Every row gives one point. The window is the flat piece filled in between its corners: a triangle in 3 columns, a solid with four corners in 4, and so on. A path goes straight from each point to the next, and from the last back to the first. After which points does the path pass through the window?
In the rows, zero is written as 128.

Window (3 x 3):
[[120 154 149]
 [164  84 113]
 [ 83  93 142]]
Path:
(1): [ 96 101 161]
(2): [ 61 118 117]
(3): [104 100  96]
(4): [118  88 149]
(5): [ 96 125 182]
(6): [ 81 147 120]
(7): [168 103 103]
(8): [174  92 128]
Through the window after points: 3

Window, 4 rows:
[[127 132  65 118]
 [125  95  98 121]
 [173 134 171 153]
 [151 149 211 127]]
Path:
(1): [134 131 152 181]
(2): [145 147 144 148]
(3): [184 153 136  90]
(4): [178 128 145 106]
(5): [117 157 149 171]
(6): [ 82 139  95 150]
(7): [163 128  82 106]
(8): [189 122 137  90]
Through the window after points: 6, 8

Window (4 x 4):
[[109 147 160  99]
 [128 125 166 123]
 [130  98  91 160]
 [176 104 148  57]]
Path:
(1): [156 169 142 108]
(2): [103 110 171 114]
(3): [ 93 113 160 102]
(4): [145 178 155 105]
(5): [157 128 127 104]
(6): [135  68 143  87]
(7): [138  65 155  91]
(8): [192 135 127  88]
Through the window after points: 1, 3, 5

Window:
[[153  64  70 126 104 168]
 [151 125 102 179 133 136]
 [169 177 113  91 155 143]
 [ 98 202 126  94 177 146]
 [109  93 123 153 174  88]
 [ 98 177 170 118 153  94]]
Path:
(1): [148 123  58 160 141 119]
(2): [147  90 124 135 147 162]
(3): [156 147 173 104 176 158]
(4): [126 181  98 111 153 135]
(5): [137  98  67 131 115 150]
(6): [162  82 106 119 123 166]
(7): [111  90 132 161 164 113]
(8): [115 106  97 156 146 104]
Through the window after points: 3, 5

Window (8 x 8):
[[151 125 103 155 111 121  95  81]
 [146 116 136 128 141 159 145 138]
 [ 92 120 159 153 124 123 137 137]
 [155 181 126 147  70 100 160 185]
 [127  86  72 160 117 139 140 127]
 [ 27 177 174  21 162 108  63 137]
 [169 123 140 124  58  81 156 165]
 [128 117 132 140  84 157 105 153]]
Path:
(1): [111 137 137  96  94 158 176 131]
(2): [148 114 139 145 167 132  96 147]
(3): [145 121 141 120 117 100 117 195]
(4): [107 145 144 133  64 136 173 114]
(5): [137 160 126 139  81 125 159 144]
(6): [166 150 120 150  97  77  87 206]
(7): [146  87 121 133 166 116 102 154]
(8): [ 91 139 141 129  90 152 136  99]
Through the window after points: 1, 5

Window, 8 rows:
[[117 138 109 158 114 143 167 172]
 [161 103 161  92 117 125 146  99]
 [135 180 116 131  95 113 172 147]
 [ 85 169 117  60 126 123  87 144]
 [194 113 106 112 157 121 165 157]
 [124 152 127 143  11  89 109 126]
 [109 167  91 116 201 160 113 122]
 [151 113  71 108 164 133 193 136]]
Path:
(1): [ 79 149 133 193 107  74 147 124]
(2): [161 158 103  75 140 181 126 156]
(3): [140 130 109 107 115 192 140 105]
(4): [145 121 138 110 164  61 161 145]
(5): [106 150 114 109 150  89 152 134]
(6): [161 125  79  90 142 174 143 145]
(7): [196 136 112  96  85 152 157 150]
(8): [110 119 162 122 120  93 118  98]
(9): [104 126  85 152 133 101 130 168]
(10): [140 204 120  72 127 172 160 128]
(11): [123 167 115 135  60 169 164 144]
(12): [130 120 124 103 142  89 134 112]
(13): [113 121 130 157 116  74 145 148]
(14): [140 163  86 110  94 184 159 150]
(15): [167 113  69  78  99 180 149 176]
(16): [136 144 126 115 139  99 155 112]
Through the window after points: 3, 5, 13

Window, 9 rows:
[[ 98 124 103 151 118 123 154  69 110]
 [110 131 124  95 125  95 172 120  81]
 [ 79 203 138 108 154 127 141 128 101]
 [169 161  21 176 140 105  96  99  90]
 [143 133  63 100 114 145 162 113 104]
 [173 111 156 141 111 166 108  94 184]
 [119  87 111 192 133 138 165 124 156]
 [ 88 178 177 162  92 155  76 130 132]
 [185 122  99 204  99 141 161 101 170]]
Path:
(1): [140  90 127 178 155 136 170 112 101]
(2): [115 124 105 172 113 136 143 118 160]
(3): [ 93 139 107 139 129 121 125  84 176]
(4): [154 126  99 172 110 155 139 112 112]
(5): [202 121 114 198 111 158 176  64  98]
(6): [125 148  74 150 120 112  90 137 178]
(7): [102 158 121 131 105 108 138 100 143]
(8): [125 132 122 137 149 158 126 128 102]
Through the window after points: 1, 5
